Each point is reached from the start by the listed moves, each made once or not at all, plus a little noise. Say if it took an odd or an even number of moves. Then give how often each move was made.

Moves:
(1): [ 5.2 -1.8 -4.5 -2.5]
(2): [ 4.6 -1.0  0.6  0.7]
(3): [ 3.4 -5.1 -2.4  0.8]
Start: [ 0.3 -0.9  1.0  0.9]
Points:
[ 5.8 -3.1 -3.5 -1.3] -> odd (1, 0, 0)
[ 7.7 -6.6 -1.1  2.7] -> even (0, 1, 1)
[ 0.5 -1.1  1.5  1.2] -> even (0, 0, 0)
[ 3.7 -5.7 -1.4  1.0] -> odd (0, 0, 1)

Moves:
(1): [-0.3  5.0  3.5  5.3 -0.4  3.7]
(2): [-3.1  4.6  0.1 -3.3  0.7  1.3]
(3): [-0.2 -1.7  3.6 -0.9 -0.6  3.9]
(4): [-1.7  1.1  3.3 -0.6 -3.1 -2.1]
(5): [-1.4  2.3  0.5  0.8  1.7 -5.6]
(6): [-4.8  0.0  1.2  3.8 -2.2  0.2]
Start: [-2.6  0.1 -2.9 -1.4 -1.8  0.7]
Points:
[-2.9  5.0  0.4  3.5 -2.0  4.6] -> odd (1, 0, 0, 0, 0, 0)
[-4.2  5.7  4.5  4.3 -0.6  2.8] -> odd (1, 0, 1, 0, 1, 0)
[-7.5  9.7  5.2  0.5 -0.3  4.1] -> even (1, 1, 1, 0, 1, 0)

Moves:
(1): [ 0.4  1.2 -2.0 -3.4 -4.6 -1.2 -2.3 -0.1  0.5 -4.7  2.4]
(2): [ 0.9  2.7  1.0 -1.0  0.5  1.0  1.2  0.1 -2.3 -1.1 -0.7]
(3): [ 2.4  1.3  1.8  0.4 -0.7  1.9  4.0 -2.2  1.0 -0.4  0.6]
(4): [-1.0  0.1  2.6 -1.1  0.8 -1.9  0.6  1.1  1.4 -0.8  1.1]
(5): [ 1.4  0.1 -3.5 -2.0  4.0 -0.5  1.0  0.6  1.0  1.5  3.0]
(6): [-0.5  3.5  1.0  3.0 -0.6  0.1 -0.7 -0.4 -0.7  1.8  1.1]
(7): [ 0.4  1.7 -0.2 -2.9  0.2 -0.4  0.5  0.4  1.8  1.1 -1.3]
(8): [ 0.6  0.9  3.7  2.8 -0.9  1.2  1.7  4.9  1.8 -1.8  0.3]
(9): [ 2.2  0.5  1.3  1.0 -0.7 -1.7 -1.2 -0.8 -1.1  1.0  0.8]
Start: [ 0.0  2.2  2.3  0.9 -0.6  3.2  2.7  0.9  2.3  0.7  0.2]
Points:
[4.4 4.5 4.4 2.1 1.8 5.8 9.3 4.2 6.1 0.0 4.0] -> odd (0, 0, 1, 0, 1, 0, 0, 1, 0)
[-0.1  5.2  2.7 -6.5 -4.2 -0.2  1.4  2.4  6.0 -3.8  2.4] -> odd (1, 0, 0, 1, 0, 0, 1, 0, 0)
[ 4.4  9.1  6.2  2.5 -2.5  3.0  5.4 -2.2  3.3  4.2  1.3] -> even (0, 0, 1, 0, 0, 1, 1, 0, 1)
[ 5.2 12.0  4.3  0.8 -3.0  5.6  7.6  3.7  3.4 -3.9  6.9] -> even (1, 1, 1, 0, 1, 1, 0, 1, 0)
[ 3.2 12.2  2.4 -2.5 -2.0  3.3  4.2  6.4  4.5 -2.5  4.9] -> even (1, 1, 0, 0, 1, 1, 1, 1, 0)
[ 6.2  8.2  3.5 -5.3 -1.2  0.8  6.0 -0.4  2.6 -3.7  7.2] -> even (1, 1, 1, 1, 1, 0, 0, 0, 1)

Moves:
(1): [ 0.7  0.5  2.2  0.9  0.8  2.4 -0.5  1.2  2.3  0.0  0.9  2.0]
(2): [-2.4  2.8 -3.1 -0.2  1.7 -1.0  1.1 -1.3  3.1  1.4  0.2  0.9]
(3): [-2.4  1.8  2.3 -1.0  0.9 -3.8  0.7 -0.7 -1.1  2.3 -1.5  0.9]
(4): [-1.3 -2.3 -0.1  1.4  0.4 -2.4  1.8 -0.2 -1.3 -0.9  1.5 -0.5]
(5): [ 0.7  2.2  0.8  0.2  3.0  0.0  0.2  0.5  3.1 -1.6 -0.8 -1.4]
(6): [-3.9 -1.9  0.6  1.4  0.5  1.0 -2.4  0.5 -0.9 -1.6  2.2 -0.9]
(7): [-0.7  1.8 -1.1  0.1 -2.8 -0.3  1.6  2.0  0.7  2.0 -0.4 -2.3]
(8): [-0.8 -2.2  0.9 -0.9  2.0  0.0 -0.6  2.8  1.5  0.3 -0.4  0.2]
(9): [-0.1 -1.7  0.1 -0.2  0.1 -3.0 -2.2 -0.1  0.5 -0.5 -7.4 -1.2]
(10): [-1.5  0.6  0.4 -1.2  1.2  1.6  3.9 -2.1  0.6  1.5 -1.1 -1.3]
(11): [-2.3 -1.3  0.1 -2.0  0.8 -2.3  1.0  3.1  2.9 -1.3  2.5  0.7]
(12): [-3.5  1.3  0.3 -2.7 -0.8  2.8 -0.3  3.0 -3.0  0.5 -2.5  3.3]
Start: [-0.5 -0.8  0.3 -1.0 -1.0  0.6 -2.4 -4.7  2.7  0.2  0.1 -1.2]
Points:
[-9.0 -5.0  0.9 -0.1  0.5  0.5  1.8 -1.4  3.4  1.6  1.9 -6.4] -> odd (0, 0, 0, 1, 0, 1, 1, 1, 0, 1, 0, 0)
[ -7.0   1.8   7.6  -6.2   6.4   0.0  -1.3  -0.5   6.7   3.0 -12.8   0.8] -> odd (1, 0, 1, 0, 1, 0, 0, 1, 1, 1, 0, 1)
[-11.8  -0.2   5.7  -4.2   1.7   0.3  -3.7   2.6   3.1  -0.1   2.1   4.8] -> odd (1, 0, 1, 0, 0, 1, 0, 0, 0, 0, 1, 1)
[-8.3 -3.7  4.7 -5.7  6.4 -0.6  0.5  3.5  9.2 -1.9 -7.0  0.5] -> even (1, 0, 0, 1, 1, 0, 0, 1, 1, 1, 1, 1)
[-13.8  -0.2  -0.2  -1.4   3.2  -4.8   3.5  -3.8   5.6   5.3   0.6  -3.9] -> odd (0, 1, 1, 1, 0, 1, 1, 1, 0, 1, 0, 0)
[-4.2 -3.6  0.3  0.2  4.2 -3.9 -3.0 -2.3  8.7  0.7 -5.1 -0.1] -> odd (1, 1, 0, 1, 0, 0, 0, 1, 1, 0, 0, 0)
[-13.4  -2.0   4.0  -4.3   6.7  -4.9  -1.3  -1.1  11.3   2.7  -4.6   0.4] -> even (1, 1, 1, 0, 0, 1, 0, 1, 1, 1, 1, 0)

Moves:
(1): [ 1.8  4.1  0.1  0.8  2.5  3.0  0.7  1.2  3.7 -5.1  0.3  3.9 -2.5  3.8
 -2.5 -1.3  0.8 -0.8]
(2): [ 1.2  2.1  1.5 -0.5 -1.1 -2.3  0.5  1.4 -2.7  0.1 -1.4 -0.8  2.7  0.1
  3.2  0.0  0.4 -1.0]
(3): [ 0.7 -2.6  1.5  2.5 -2.2 -2.6  2.6 -1.7 -3.2 -4.5  1.8 -0.4  0.0  1.0
 -2.2  1.9 -2.4 -3.6]
(4): [-0.9  2.4 -0.6  0.3 -1.3 -1.4 -0.3 -2.2  0.8  0.3 -0.4  0.5  0.1  0.4
 -0.2 -0.3 -0.6  2.9]
(5): [ 0.3  1.2  0.1  0.2  0.7 -0.6  1.7  4.3 -0.4 -1.1  0.7  0.1  0.6 -0.7
  1.3  0.8 -2.6  0.7]
(6): [ 0.7 -0.2 -1.7  0.9  0.8  0.7 -1.1  0.1  0.3  1.9  1.2  1.4 -0.3 -0.2
 -0.5  0.4  1.2 -0.4]
(7): [-1.8  1.0 -0.4 -0.6 -2.1 -0.4  0.7 -0.1 -0.1  4.1  2.6 -1.0 -0.7  0.8
  0.5 -0.7 -0.2 -1.9]
(8): [-0.4  4.8 -1.9  2.2 -3.2  2.8 -0.2  1.4  2.9 -1.2  3.9 -1.1  0.0 -1.9
  3.2  2.5  1.8  1.1]
(9): [ 1.1 -2.7  2.1 -2.4  2.1 -1.2 -0.8  2.9  0.4 -1.5  2.6  0.9  1.2 -1.0
  0.6 -2.0  0.5 -4.5]
(10): [-0.2 -0.3  3.5  0.6 -3.8 -2.1 -1.5 -3.7 -0.9  3.4 -3.4 -0.6 -0.3 -3.7
 -1.1 -0.7  2.1  5.7]
(11): [-0.6  0.8 -0.6  0.3  0.9  1.3  0.0 -1.1  0.2  0.1 -1.7 -2.0  0.8 -3.2
 -3.3  4.8  1.7  1.4]
(12): [-1.9  3.1  0.3 -1.1 -0.6 -1.2 -2.5  0.8 -1.6  1.5  0.4  0.5 -2.0  4.1
  4.2 -0.8 -3.7  1.8]
(13): [ 1.3 -1.2  2.6  0.8 -2.9 -0.9  1.1 -1.9  1.0  0.4  0.9  1.5  0.2  2.8
  1.7 -0.4 -2.3 -0.9]
(14): [ 1.4 -1.5 -0.8 -0.9 -0.7 -0.2  2.5  1.8  2.1 -1.5  3.1 -0.2 -1.9 -1.2
  4.5  4.5  1.5  0.1]
(15): [-2.2  0.3  0.1  0.3 -1.7  0.3 -2.0  1.7  1.1  1.8 -0.1  0.7  1.2  0.2
 -3.4 -2.6  3.9 -1.9]
(16): [-1.3  0.1 -1.4  2.1  1.4 -1.4 -1.1 -0.9 -0.4  2.6 -0.3 -3.3 -1.4  1.1
 -3.4 -0.7 -1.5 -2.1]
(17): [-3.4  2.4  1.9  3.7  0.1 -1.3  2.1 -1.8 -2.0 -0.9  0.3 -1.4  1.8 -2.0
 -1.1  1.5  0.9  0.9]
(18): [-1.4 -3.8 -4.2 -0.8  2.9  0.4 -0.5 -1.5  0.1  1.2 -0.9  0.8 -3.4  0.6
 -0.9  1.1 -3.4 -7.0]
Start: [ 0.9  0.2 -1.1 -0.7 -0.2  2.6 -1.1  0.4  1.1  0.3  0.0  0.7  0.3  1.2
  1.9  3.9 -1.1  0.3]
Points:
[-7.7  5.6  0.7  7.1 -8.5 -1.7 -1.2 -0.1 -2.5  0.5  2.4 -0.8 -1.9 -1.4
  1.9  7.3 -4.3 -2.5] -> even (0, 0, 1, 0, 1, 0, 0, 1, 0, 1, 0, 1, 0, 0, 1, 0, 1, 1)
[  0.0   1.1  -2.3  -1.3   5.6   2.5  -3.9  -0.1   4.3  -0.5   1.4   2.8
  -6.7   9.6  -1.7   4.4  -9.3 -12.3] -> odd (1, 0, 0, 0, 0, 0, 0, 0, 1, 0, 1, 1, 1, 0, 0, 1, 0, 1)
[-2.7 15.1 -8.1  2.0 -0.1  5.5 -5.0  6.6  5.5  0.1  1.9  4.6 -2.2  4.5
  3.2  8.6 -1.5 -2.9] -> even (1, 1, 0, 1, 1, 1, 0, 1, 0, 0, 1, 1, 0, 0, 1, 0, 0, 1)
[-1.4  5.0 -0.6  6.3 -2.4  1.6  1.3 -5.4  8.5 -2.3  4.1 -0.4 -5.2 -3.6
 -0.3 12.8  0.3 -3.0] -> odd (1, 0, 0, 1, 0, 0, 0, 1, 1, 1, 1, 0, 1, 1, 0, 1, 1, 1)
[ -3.8   8.3  -1.8   4.0  -0.2   1.8   3.2   5.9   0.7  -7.1  11.8   3.2
  -4.6   5.9   4.9   7.2  -9.7 -12.8] -> odd (1, 0, 1, 0, 1, 0, 1, 1, 1, 0, 0, 1, 0, 0, 0, 0, 1, 1)
[ 1.8  5.7 -5.2  2.2 -4.4  0.8  0.4  1.8  3.2  1.6  4.0  3.6  0.2  2.2
  9.9  7.9 -6.8 -4.3] -> odd (0, 1, 0, 1, 1, 1, 0, 1, 0, 0, 0, 0, 1, 0, 0, 0, 0, 1)
[-1.4  8.4 -2.6  7.8  0.1  2.8  1.4 -1.4  4.0 -2.7  2.9  0.1 -2.4  5.9
  1.8  6.8 -4.6 -9.9] -> odd (1, 1, 0, 0, 0, 0, 0, 1, 0, 0, 0, 0, 1, 0, 0, 1, 1, 1)
[ -1.2   8.8  -2.2   0.6  -8.8   2.6  -1.0  -3.7   9.0   3.4   6.7   4.8
 -10.7   6.8  11.1   8.1  -5.5   1.3] -> odd (1, 0, 0, 1, 0, 0, 1, 1, 0, 1, 0, 1, 1, 1, 0, 0, 0, 1)

Moves:
(1): [ 1.4 -1.6 -3.4 -7.1  7.6  1.9  2.0 -2.3  1.4  3.5 -3.7  3.1 -3.4 -2.4
 -3.5 -1.5  2.9  1.1  2.9  2.8  0.2 -0.1  1.3 -2.8]
(2): [-1.7 -1.6  0.4  1.3 -1.0  2.7  1.6  0.2 -0.3 -2.0  1.3  0.0 -2.9  0.9
  1.0  4.4 -0.6  0.6 -2.6 -0.1  0.0  1.4 -0.7  0.6]
(3): [ 0.9  2.0  1.3  3.4  0.4  0.0 -2.5 -1.2 -0.1  0.0 -0.5 -2.0  0.7  0.0
 -0.9  2.8  2.8  0.4 -1.0 -3.4 -0.1 -2.7 -1.0 -0.4]
(4): [-0.4  2.9 -1.6 -1.0  1.5 -0.5  0.7 -1.5  0.6  0.9  1.3  1.5  3.0  0.0
 -2.6  1.4  0.9  1.0 -3.0  0.1 -0.2 -0.4  2.1 -0.3]
(5): [-1.5 -1.4 -0.8 -1.2 -3.9 -4.7  0.7 -5.0  0.1 -1.1 -2.4  3.0 -1.8  0.6
  2.4  0.2  0.6 -1.5 -3.3 -0.1 -6.2 -5.3  1.9 -4.1]
(6): [-0.1  2.0  0.7 -0.4 -0.3  1.3  1.5  1.8 -3.4  0.0 -3.6 -2.1 -2.9  1.9
  2.3 -3.6  2.7  4.8  1.0 -2.7 -2.8 -1.6  1.2  3.5]
(7): [-2.4 -1.5 -0.5  1.9  0.2 -0.4 -0.4  0.9 -1.4 -1.3 -0.5 -2.6  1.8 -2.6
 -3.6  2.4 -1.4  2.6  1.8 -3.9 -1.1 -0.9  0.9 -0.1]
(8): [ 0.1 -2.8 -2.1  2.1  0.2  0.1  2.8  0.2 -2.1  3.2  2.9  1.2 -1.0 -3.3
 -1.5  2.8 -1.8  0.2 -0.4  2.7  0.5 -1.3  1.2 -0.7]
(9): [ 2.7  1.5  3.3  0.1 -3.3  3.3 -4.8  0.4 -3.6 -0.5 -1.1  4.3  1.5  0.4
 -1.7  0.6 -2.9  2.2  1.9  3.1  2.0  0.1 -1.1  1.7]
(10): [ 0.3  2.0  1.0 -1.4 -0.9 -2.7  2.5 -1.3  1.9 -2.2  2.7 -1.3 -2.2 -0.5
 -1.0  0.3 -0.6  3.4  3.2 -0.1  0.0  1.8 -0.5 -1.0]
(11): [ 0.5 -2.9 -1.8 -2.3 -1.9  1.1 -1.0 -1.9 -0.5 -0.9  2.6  1.6  0.4 -1.8
 -0.3 -0.9 -2.1 -1.4  0.3 -1.4 -1.0 -1.7 -0.4  0.1]
(12): [ 3.3  3.5  1.6  0.8  1.0  2.7  3.7  0.6 -0.9 -0.2 -2.5 -4.3  1.1 -1.0
 -0.1  1.0 -3.6 -1.5 -2.9 -1.1  2.3 -4.4  1.8 -1.8]
(13): [-1.1  3.0  1.4  0.3  0.7  2.6  1.2  1.2 -1.2 -0.1 -0.8  1.7  1.1 -6.4
  2.0  3.7  2.4 -0.7  0.2  1.6 -3.7 -0.3  0.1 -0.2]
(14): [-0.6  1.0  0.2 -0.3  0.6 -1.9 -1.1 -0.7  1.4 -1.3 -0.4  0.9 -6.5 -1.0
 -2.1 -2.9 -1.6  0.0 -3.3  4.1  2.7 -1.4 -5.8 -0.8]
(15): [ 1.1  0.9  5.5  0.5 -3.9 -4.6  0.1 -2.8  4.3 -2.3  1.2  2.1 -1.7  0.7
 -4.5 -2.6  1.1 -3.5 -3.3 -4.8  4.5  1.1  2.4  0.9]
(16): [ 4.4 -0.4  0.7 -2.5  1.4 -3.2  2.9 -0.6  0.2  0.8  0.1 -0.5  0.7 -0.3
 -2.7  2.2 -2.5  0.0  0.0 -0.1 -4.2  2.9 -2.7 -0.7]
(17): [-1.2  2.8 -1.3  0.1 -2.3  2.5 -1.7 -1.1  0.1  2.9  0.2  1.9 -0.1  1.2
 -0.9 -1.2 -2.8 -0.7  0.6 -3.7  0.2  0.7 -0.1 -0.8]
(18): [ 3.4  1.4 -1.5  0.2 -0.4 -0.7 -1.8  2.1  2.0 -2.7 -1.9  0.3  2.3 -1.5
 -2.2 -0.7 -1.7  0.3 -1.0 -0.1  0.2  0.7 -0.8 -4.6]
(19): [ 2.3 -4.2 -1.3  2.6  2.6  1.6  3.9 -2.2  1.1  0.1  0.0  5.3  0.1 -0.4
  1.3  0.0 -3.3  3.1  0.1 -4.9 -2.9 -3.7 -3.9 -3.0]
(20): [ 0.1 -1.3 -2.9  0.5 -2.6 -1.6 -0.4  1.1  0.8 -3.6  0.6 -1.7 -3.7 -2.2
  1.2  1.9  2.0 -1.1  3.8 -0.1 -2.1 -2.6  1.8  5.1]
(21): [ 1.0  4.1 -5.9  1.3 -1.2  0.8 -2.0 -4.1 -0.7 -1.2  1.6  0.7 -4.4 -3.2
  3.0  1.3 -2.2 -0.4 -2.0 -1.9  1.0  0.3  4.5  1.7]
(22): [ 2.8  2.2 -1.9  2.5  2.0 -0.6  2.0 -0.4 -3.1 -0.4 -1.4  2.2  0.2 -1.7
 -2.3 -1.1  1.4 -0.8 -0.4  2.3  1.2  0.0 -0.2 -0.2]
(23): [ 3.2 -2.6 -2.0  2.2 -2.6 -1.2  1.7 -2.0 -0.7  2.2 -4.2 -0.4  1.1  0.5
  1.8 -1.8 -2.6  0.2 -0.7 -0.4  1.3  2.1  1.2  1.0]
(24): [ 1.7  1.6  0.2 -2.1 -0.8 -2.4  1.4 -0.2 -3.9  3.1 -3.2  3.0  0.3  1.9
  4.9  2.4  4.8  2.3 -1.4 -0.7 -0.1  0.0  1.6  1.2]
Start: [-3.4 -0.1 -0.1  3.8  2.5 -1.8  3.2 -0.1 -0.9 -2.6  0.9 -0.4  1.2 -2.4
  0.3  0.2 -1.3  4.7  2.3  1.6 -2.3  0.9  4.2 -0.9]
Points:
[ 10.1   6.9   6.6  12.4  -3.8  -6.0   8.1  -8.0  -0.6  -9.0  -6.9   6.3
  -0.7  -5.2  -9.4   7.8 -10.1  15.8 -10.0 -10.7   6.5  -5.5   0.3  -7.8] -> odd (0, 1, 1, 1, 0, 0, 1, 0, 1, 1, 0, 1, 0, 1, 1, 0, 0, 1, 1, 0, 0, 0, 1, 1)
[-1.1  6.9 -3.8  3.8  4.2 -5.5  8.5 -3.5 -7.2  0.1 -1.4  5.8 -2.3 -3.9
 -7.7  7.8 -3.5  9.5 -5.7 -0.4 -3.6  3.2 -0.9 -1.9] -> even (0, 1, 0, 1, 0, 0, 1, 0, 0, 0, 0, 0, 0, 1, 0, 1, 1, 0, 0, 0, 0, 1, 0, 1)
[  7.3   5.1 -13.0  -5.0   3.3  -5.0  12.4 -12.5   0.7  -9.3  -6.5  11.9
 -15.6 -20.3   6.4   5.0  -3.6   8.3  -1.5  -0.7 -12.2 -15.7   6.0 -11.3] -> even (1, 0, 0, 0, 1, 0, 0, 0, 0, 1, 1, 1, 1, 1, 0, 0, 0, 1, 1, 1, 1, 0, 0, 1)
